Rows are points. Each copy is the shape, with its points in the same order, turned, moved and blurred by noise. Say if it was mirrored as well.

Shape (7 x 2):
[[ 15  -3]
 [-14 -11]
 [ 12   5]
 [ 56  44]
 [-17  19]
 [-12 -12]
 [-10 -37]]
Copy 1 (7 x 2):
[[ -7  -1]
 [ 12 -26]
 [ -3   6]
 [  0  60]
 [ 30  -8]
 [  3 -25]
 [-15 -43]]
Copy 1 is: mirrored
Copy 2 (7 x 2):
[[  7   4]
 [-23 -11]
 [ -1  11]
 [ 40  57]
 [-31  18]
 [-19 -12]
 [-14 -34]]
Copy 2 is: only turned

Shape (8 x 4):
[[ 18  19  35  13]
 [ 12  -9 -22 -19]
 [  6  13  -2  14]
 [-12   5  17  -4]
 [-44  49  17  -2]
 [ 11  -9  22 -38]
 [-41   0 -14  26]
 [ -6  46 -26 -32]]
Copy 1 (8 x 4):
[[  2 -11 -25  39]
 [ 14  10  14 -17]
 [ -3  10 -20   1]
 [  7 -29 -13   0]
 [ 13 -38 -57 -20]
 [ 34 -24  14   4]
 [-38 -16 -32 -32]
 [ 43   5 -31 -35]]
Copy 1 is: mirrored
Copy 2 (8 x 4):
[[  1  42  21   2]
 [ 16 -25  -2  19]
 [ -3  15  -8   3]
 [  0   2  15 -16]
 [  7  21  -9 -60]
 [ 28  -9  42   4]
 [-33 -11 -20 -26]
 [ 45  -3 -27 -19]]
Copy 2 is: only turned
Copy 3 (8 x 4):
[[ 10  29  27  -9]
 [ -3 -33   7  -4]
 [-14   7   4  -8]
 [ 19   3  -1  -9]
 [ 20  22 -26 -53]
 [ 30 -26  34  -9]
 [  5   3 -48   1]
 [-15 -26  -3 -57]]
Copy 3 is: mirrored
Copy 4 (8 x 4):
[[ 25  -6 -23  41]
 [  1  -5   3 -19]
 [ 15  -2 -35   9]
 [-10   9 -16  21]
 [-10  52 -55  32]
 [  2   6  22  19]
 [-30  -2 -51  -2]
 [ 24  45 -18 -23]]
Copy 4 is: only turned

Shape (14 x 8):
[[ -6 -14 -32   3  37  -2  -6  12]
 [-37   0 -33  35  17  18  14   4]
 [ 17  10 -44  20 -36 -10   2  37]
 [ 10  24  -7  -1 -23 -20 -12  21]
 [  6  -2  23  15  -4 -25 -28 -19]
 [-15  25 -11  42 -16 -15   4  -8]
 [ 15  -4  21  29  22 -23  -2  -2]
 [ -2 -21  33 -31  14 -12 -19 -17]
 [ 20  40 -34  -3 -10 -31   9   2]
 [  6 -36  14 -21  13 -12  15 -31]
 [ -2  11  -6  19  12  33  30  20]
 [-30 -19   1 -14  13  -9  35  30]
 [-17 -26  46 -12  34  14  10 -32]
 [  3 -41  14 -28  19 -10   7 -16]]
Copy 1 (14 x 8):
[[ 19   0 -16  28  -6  -9 -15  -2]
 [-11   3 -13  32  38 -28 -10   5]
 [-60   2 -37  30 -18  -1  -6  28]
 [-40  -7 -27  -1 -36 -20  12  12]
 [-22 -41  10 -11 -28 -20   7 -18]
 [-49 -27 -14  13   9 -40  -3  -8]
 [-11 -25  14  28 -26 -31  13 -24]
 [ 25 -24   4 -27 -22  -1  31 -20]
 [-43   2 -51  17 -35 -22   3 -21]
 [ 21 -25   2   7  -5  19  33 -39]
 [-20  32   8  23  15 -26  21   1]
 [ 11  -5 -18  31  12 -16  50   5]
 [ 30 -13  29 -12  16 -17  40 -40]
 [ 31 -22   3   5  -8  20  31 -24]]
Copy 1 is: only turned
Copy 2 (14 x 8):
[[-24   9 -17   1  23 -10 -17 -18]
 [-31 -22 -29  11  10 -35  14 -12]
 [  3  53 -16 -16  16 -11  42   9]
 [ 12  30  14  -9   9 -12  21  23]
 [ 27   9  13  12 -17 -20 -27   6]
 [  4   1 -15  16  -9 -42  19  31]
 [ 29   0 -11  23  11  -4 -21   9]
 [ 23 -11  33 -15   1  -5 -37 -16]
 [ -5  29 -10 -27  12  -6   1  45]
 [ 29 -17  -4 -33  -3 -13 -47 -14]
 [ -4 -27 -24   2   9  13  31  -2]
 [  5 -31   3 -31  51 -21   7 -18]
 [ 26 -59   8  -7 -10  -5 -42 -18]
 [ 28 -11   3 -28  13  -6 -45 -26]]
Copy 2 is: mirrored

Shape (16 x 11):
[[  5  10  -5  -1 -14  20  12 -11  12  -3  12]
 [ -3 -27 -10  -9  60   2   4   7  15  -3 -17]
 [-11  -5   0  -6 -19   1  10   3  12  23  10]
 [-14   4  -5  -5 -19  -6  -2   7  18  -3   8]
 [ 26  13  -9  -6 -19  -4 -11 -24 -16  -5  -2]
 [ -9   1  -6  20   9   4 -10  -1  17  17   0]
 [ -5   5   2  -5 -15   5  -7  -6 -12  -5  -1]
 [-14  14   7  -9 -15   1   4 -34   8   1  -2]
 [ 14 -33  -8  -1 -20  -3 -13   6   9  13  -8]
 [ -6   6   3  -8 -20  -2   4  -1 -22   9   1]
 [  0 -14  -2  -1 -10  -3  -4  -7 -26  -5   0]
 [-13  10  -1  -9 -20  20 -11   5  11  -3 -10]
 [  4   4  -8  -2 -15   4  19   8  17   6 -13]
 [ -7  10  16   4 -16  -7   5   6 -10  -6   1]
 [ -3   9  24  -4   3   8 -10   4  15   1   1]
 [ -1  12  -4  -9 -21   0  -4   3   1  13   9]]
Copy 1 (16 x 11):
[[ -9  16  -5  -2 -12  -5  23 -14   3   4 -10]
 [-11 -12 -33   7  20  11 -29  26  -6 -29 -19]
 [  1   6 -17   4 -16   7   2 -10  19  28  -4]
 [  3  14 -13 -14 -17  -2  -5 -17  22   6   1]
 [-13  -2  23 -11   5 -34   5 -14  -1  17   0]
 [ -7  22 -15  14   9   5  -5   3  13   2  14]
 [ -7   1  14 -10 -11  -1  -5 -17   4   7   2]
 [-18  -5   6   0  -5  -2  16 -28  28   0   0]
 [  3   4 -20  10   0 -15 -26 -22  -8  27  -3]
 [ -2  -6  19  -6 -19   3  -5  -7   9  24  -2]
 [ -8 -11  13   1 -18  -8 -15  -8  -9   9   4]
 [ -5  23   2 -15  -3  13  -4 -27   9   8  -9]
 [  4  19  -7   5  -7  -5  -2  -8  17  12 -28]
 [ 15   2  16  -4 -16   0  -1  -9  14   3   2]
 [ 14   5  -4  -9  11  12   6 -12  10  -4   4]
 [ -2  11   1 -14  -8  -3   3  -9  15  25   3]]
Copy 1 is: only turned
Copy 2 (16 x 11):
[[  1 -10 -12   7 -24   5   5 -14   6   5  14]
 [  8  14 -14 -23  15 -19  -7  11  30  -6 -46]
 [  4   8  -6  -5 -16  24  28  -4  -7  13  -1]
 [-13  -2 -15 -10  -9   9  23 -11 -14   7   0]
 [  1  -1  14  14  -6 -23  -2   6 -23   5  23]
 [ -6  22  -5  -7 -13  15   0  -8  -8 -17 -15]
 [-16 -10   7   6  -1   5   4   5 -14   5  10]
 [-10  -8   3   0 -29   9  -6  -4 -18  26  -3]
 [ 26   1  -2 -11  11  10  20   7 -19  -5   2]
 [-16   2  13  11  -1  13  17   8  -9  18   9]
 [ -2  -4   9  11  19   2   1   4 -10  10   5]
 [-18 -20 -10  -4 -19  13  15  10 -12  -6   3]
 [  2  -5  -7   8 -21   0  30  -3  -7   0 -15]
 [-23  -7  19   5  -3   7  18 -11 -11  12   0]
 [-11  -7  11 -23 -17   8   8  -8   5  -1  -4]
 [-12   9  -1   2 -15   8  21   2 -10   6  17]]
Copy 2 is: mirrored

Shape (18 x 12):
[[-11   0  15  -3  -4 -24 -13 -40 -33  18  -7 -41]
 [  2 -22  26 -29  -6   1 -20  20 -27  23   5  21]
 [ 17  50  -7  25   1  20  19 -15  39 -11 -15   3]
 [-12  42 -34   9  -4  12  21 -21   4 -34 -19  26]
 [  1  15 -31  27 -29  36  12 -33  30 -10  -8  10]
 [ 24  34 -17  30 -25  18  34 -16  -2 -16   8  16]
 [-29  -7   2  -3  -8  -9 -11  16 -17  30  23  -3]
 [ -3 -22   2 -30 -11   6 -27  18 -16 -12  28 -15]
 [ -1   6  11 -22   4  -3 -20 -14   8   1  33  15]
 [-10 -29   1   6  18 -24 -15   8  -5   9  16   8]
 [-11  -4  24   0  -9 -16 -15 -13 -24  -5  25   6]
 [ -7  -9   5 -34 -13 -31  10   8  -5  16  31 -10]
 [ 18   0  -7   0 -13 -53 -40 -10 -29  15  -4 -28]
 [ 17  20 -37   4  12  21  28 -35   2  -9 -12   5]
 [ -3  32 -19  28  -3  21  21 -12  14 -36  -4  -2]
 [  2   7   2  -6  16  10 -16  13 -26  18  41  -7]
 [ 10 -13  -4   4   0  -7  -2 -18  -8   3  31   7]
 [ -9  23 -23  -2 -15 -30 -32 -34 -24  21   5 -12]]
Copy 1 (18 x 12):
[[ 36 -11   8 -25  -9  14 -14  -7   0  25 -15 -53]
 [ 39   6 -18  14   2 -20  18   8   1 -29  -4 -13]
 [-49  13  15 -11  22  45 -24 -24   5  -1  12  12]
 [-43  20  23 -18 -18  41  -3  12  27   5  25  12]
 [-48  23  -9 -34  -3  33 -24   5   4   6 -15  25]
 [-21  10  -2  -7  -6  53 -36  -3  33  -8   2  27]
 [ 36 -10 -16   0 -17  -6  11  -6 -14  11   5   6]
 [ 41   4 -31  -5  20  13  32  25   1   8  -3  -5]
 [ 28  10   3 -21  11  27  19   3 -18 -23   3   2]
 [ 17 -28 -12   9 -13  17  26  10 -24  -9  -7 -11]
 [ 38 -21   1 -22  -4  16  11   5   9 -15  -4  -8]
 [ 52  -3   6  12   6  14  -3  22 -22   9   4   3]
 [ 35 -25 -28 -12  -6  24 -20  12 -14   6  21 -60]
 [-31  35  11  -1 -16  56 -12   3  10   8  -9  -6]
 [-39   2   7 -16   5  49  -2  -3  27  17   6  19]
 [ 41   7 -25   6  -5  29  24 -23  -2  -1   3  -1]
 [ 22  -5 -11  -7 -10  40   2   9  -8 -13 -16   1]
 [ 25   2 -12 -38 -29  25 -18   0 -15  11  23 -36]]
Copy 1 is: mirrored
Copy 2 (18 x 12):
[[-22 -11   6  37  -7  13 -13 -45  15  26  -8  -6]
 [  8 -19  16 -11  14  -3  52 -24   7  -6  -9   8]
 [ -6  13  18 -24 -47 -13 -42  38  13   1   7  23]
 [-49  -5   6  -8 -40 -11 -23  39 -28  -7  12  26]
 [-18   0  19 -15 -28 -11 -40  43 -18  33 -15  41]
 [-22 -32  25  -9 -18 -22 -31  53   9  -5   7  18]
 [ -5 -17  -4  -8  -2  11  27  -4   5  31  -1 -21]
 [ 23 -26 -11 -11  15  14  14 -18 -24  10   7   5]
 [  2 -10   6 -18  -9  38   9   0   6   0   1  16]
 [ 12  -7 -29   8   1   9  28   9  14  13 -16   9]
 [-19 -32  -4  -6   6  22   7 -15  14   2 -11   4]
 [  3   0  10   5  11  31  18   4 -10  -3   1 -30]
 [-12  10  -5  43  19  13   5 -26  27  27  42   1]
 [-13  -9  21  27 -50  -9 -25  34 -16   5   3  37]
 [-18 -18  -7  -8 -36 -16 -51  31 -12   7   3  17]
 [ 22 -44  -1 -11 -16  14  20   2   9  15  12  -7]
 [  4 -24   2  13   3  20   5  13  12  12 -13  17]
 [-36  -2   7  26 -10  24   8 -10  16  40  26   9]]
Copy 2 is: mirrored

Shape (18 x 12):
[[  2  26  -1  -2 -40 -13  15   9  16  11  26 -26]
 [-39 -32 -17   3 -12  12 -29   3  21   1  -8 -15]
 [-24   7  16 -16 -11  -8  14  13  11  35  12 -29]
 [-17  -5  -1 -16  -4   7 -34  20   9   3 -12  25]
 [ -9  -4 -41 -37 -11  -2 -12 -10  -8 -10   9 -28]
 [ 18  28  -6 -12  10 -15   6 -31  19  -4  -4 -26]
 [-20  24   2 -22 -44  27  -7 -16   3 -12  11   8]
 [-14  -2 -34 -31   5  16 -11 -16  19  -7  41 -32]
 [-30  12   2 -12 -41 -20  23  18  -2   3  16  10]
 [ -5  -9  22  19  18 -29  -4 -30  -4 -28  34   6]
 [ 17 -29  -8 -19 -17  26 -17  -3  11 -21   2  10]
 [ 10 -26 -35  -4  -8  28  16  30 -26   7  17 -13]
 [  4 -30 -21   7   2 -19 -40 -14 -25  17 -10 -20]
 [-35 -22 -14 -16  13  -3   8 -25  -3  34  21 -19]
 [ 11  21 -36   7 -26   6   1  -9 -33  22  -7  33]
 [ 20   9 -41 -19 -21  -1   8 -16 -14 -10  35  32]
 [ 16  -4 -42  11  16 -25 -17  -5  16  34 -21   9]
 [-22  18   7 -41  -2 -19 -27 -15  16  -1   1  23]]
Copy 1 (18 x 12):
[[ -7  -2  42  -7   2  27  -7  25  16 -13  16 -29]
 [ 22  28 -34  -4 -15  -6   5  30  15 -14  12   4]
 [  8  -3  20  -8  12  26  11  57   1 -10  -7 -16]
 [-12  37   0 -21  -5 -25  13  28   4  10  -3   9]
 [ 18  -2  -4 -43  -8   2  -2   7 -16   5  38 -20]
 [-18  -6  -7 -16  38  16 -21   0  -7  12   5 -40]
 [-32   9  13 -20  -1  16   1  16  14  -2  37  23]
 [ 31  12  -5  -8  17  16 -10  16  -9  16  50 -15]
 [  3  -1  46 -20   1   7  24  20  12 -31   6   8]
 [ -8  14   3  35  30  -6  -1 -15 -35 -31   2  -3]
 [ -8  29  -1 -12 -26  -5 -31   4  -8  14   8  12]
 [ 35 -23  24  -2 -42 -13  -3  19  -3  30   6  -1]
 [ -1   7 -30  -4 -27 -19  24  17 -28   2  -2 -43]
 [ 36  -1 -16  -2  11  25  34  22 -21  11   6  -9]
 [-26 -11  23 -16 -20  -5  48 -15  13  33  10  -7]
 [ -4  11  41 -16 -10   5  13 -33 -14  27  32  -7]
 [ -1  24  -8 -16   3 -12  29  -3  10  30 -22 -52]
 [-25  42   7 -35  35   4  14  20 -15  -6   9   0]]
Copy 1 is: mirrored
Copy 2 (18 x 12):
[[ -1  21 -43  14  -8  23 -29   6  12   4 -24 -24]
 [ -2 -29  21  19  19  22 -27 -13   9  19  15  -1]
 [-10   5 -25  -7 -21  26 -19  12  23  27   7 -31]
 [  3 -21  16  20  -8 -25 -21  -7  25   0  18  -9]
 [-17 -46 -27  -2   8  10 -18 -23  16   5 -28  -8]
 [ 20   7 -32 -17   5  -6   7 -24  10  24 -35 -10]
 [-12   5 -11  33 -33   4 -30 -31  21  -1 -24   9]
 [ 11 -39 -21  -6   2  37 -23 -45  25   1 -24 -25]
 [-28  11 -42  26 -18   9 -23   1  15  -8  16  -8]
 [ 27   4 -23 -17 -14   8   9 -34 -38 -17  16  -1]
 [ 22 -36   9  26  -7   6   0  -6  20 -18 -20  12]
 [-29 -27   5   6   7  30   7  14  26 -36 -21 -30]
 [ -7 -45  11  -7  13  -6   0   5 -33  16 -12 -23]
 [-19 -30 -13  -5 -11  36   9 -28   4  31  11 -35]
 [-40   2  -1  36  -4 -27  12 -13  -1 -14 -29 -35]
 [-10 -20 -36  36  -9  -8  12 -33   5 -38 -30 -25]
 [  6 -17  -4  16  37 -27  16  -4   3  21  -5 -47]
 [ 13 -18 -27  13 -27 -31 -20 -35  18  19  12  -4]]
Copy 2 is: mirrored
Copy 3 (18 x 12):
[[ 16  33 -21   3 -16 -17 -15 -40 -12  23  10   0]
 [-38   8  -5  -5   5 -21  -8  23  11  -1  23 -23]
 [-12  32  -4 -21  -6   7   2 -28  -2  30  22   7]
 [ -8  11 -18  -5   1   3  25  36 -12  -2   4  -8]
 [-12 -14 -38  -2   1 -23   6 -19  24 -14  14  15]
 [ 23 -26 -19 -21   5   1 -28 -21  -7  15  -2  14]
 [-11  17 -54  15   8   6  -2 -18 -24  -3  -8 -19]
 [-10  -1 -26  -9  40 -33  -5 -28   6 -14  23  15]
 [  0  54 -23   5 -18   1   8 -20   9  13 -21  -5]
 [  0  -3  34  -3  11  -5 -19 -16 -16 -22 -43   5]
 [  9 -13 -17   3   7  -6  17   4  -5 -35  14 -36]
 [  9  14  -3  36  -3   5  17 -16  30 -23  44   2]
 [-27 -41  17   7 -24 -16  13   3   9   1  12   8]
 [-35   1  10  -9  28   0   9 -28  26  19   9   8]
 [ 15 -13 -27  57 -10  16  21   0   8  24 -11   5]
 [ 31  -5 -28  40  19 -15  26 -27  11  -9 -24   1]
 [ 21 -32   7   4  -3 -16   9  26  18  42   8   9]
 [ -7   2 -34 -30  12  -2  20   9 -18  10 -31   5]]
Copy 3 is: mirrored
Copy 4 (18 x 12):
[[-15  23 -10 -15  22 -20  -5  26   9  -1  11  17]
 [-20 -16 -29  23  19  12 -10   3 -40   9  -7 -28]
 [-17  -1 -23 -22  29  -4   1  16 -12  27  -8  35]
 [  5 -33 -19  40  23  21 -16  -2  -9   3  -2  10]
 [ 14   8 -41  10  10 -22   4 -16 -20   2  34  -5]
 [  7  24 -20   0 -24 -27  14 -18  19   8 -14  10]
 [-28  -8 -30  15  -9   7   3  30  15 -16  28  13]
 [  1   6 -51 -23   0 -10 -14 -31 -16  -7  18 -14]
 [-18  -7  -8   0  28 -11 -15  33  14  25  35  30]
 [-16  -1  17  11 -42 -13 -34 -17 -14  33  16  11]
 [ 25 -22 -10  12 -16  13  -4  12 -15 -17  10 -21]
 [ 25  15 -13 -17  27  33  -3   0 -11  25  39 -27]
 [ 22  26 -21  44   3   4 -14  -7 -54  20  -2  -2]
 [ -3   1 -60 -10  -7  -3 -25   0 -25  43   4  14]
 [ 16  32 -26  47   3  28 -23  25  34  14  21  -2]
 [ 36   8 -21  12 -17   4 -38   5  33  -2  40  -9]
 [ 31  27 -24  46  19  -6 -29  -9   8  27 -37 -11]
 [ -9 -29 -35  33 -10 -13 -20  -1   8   0  -2  37]]
Copy 4 is: only turned
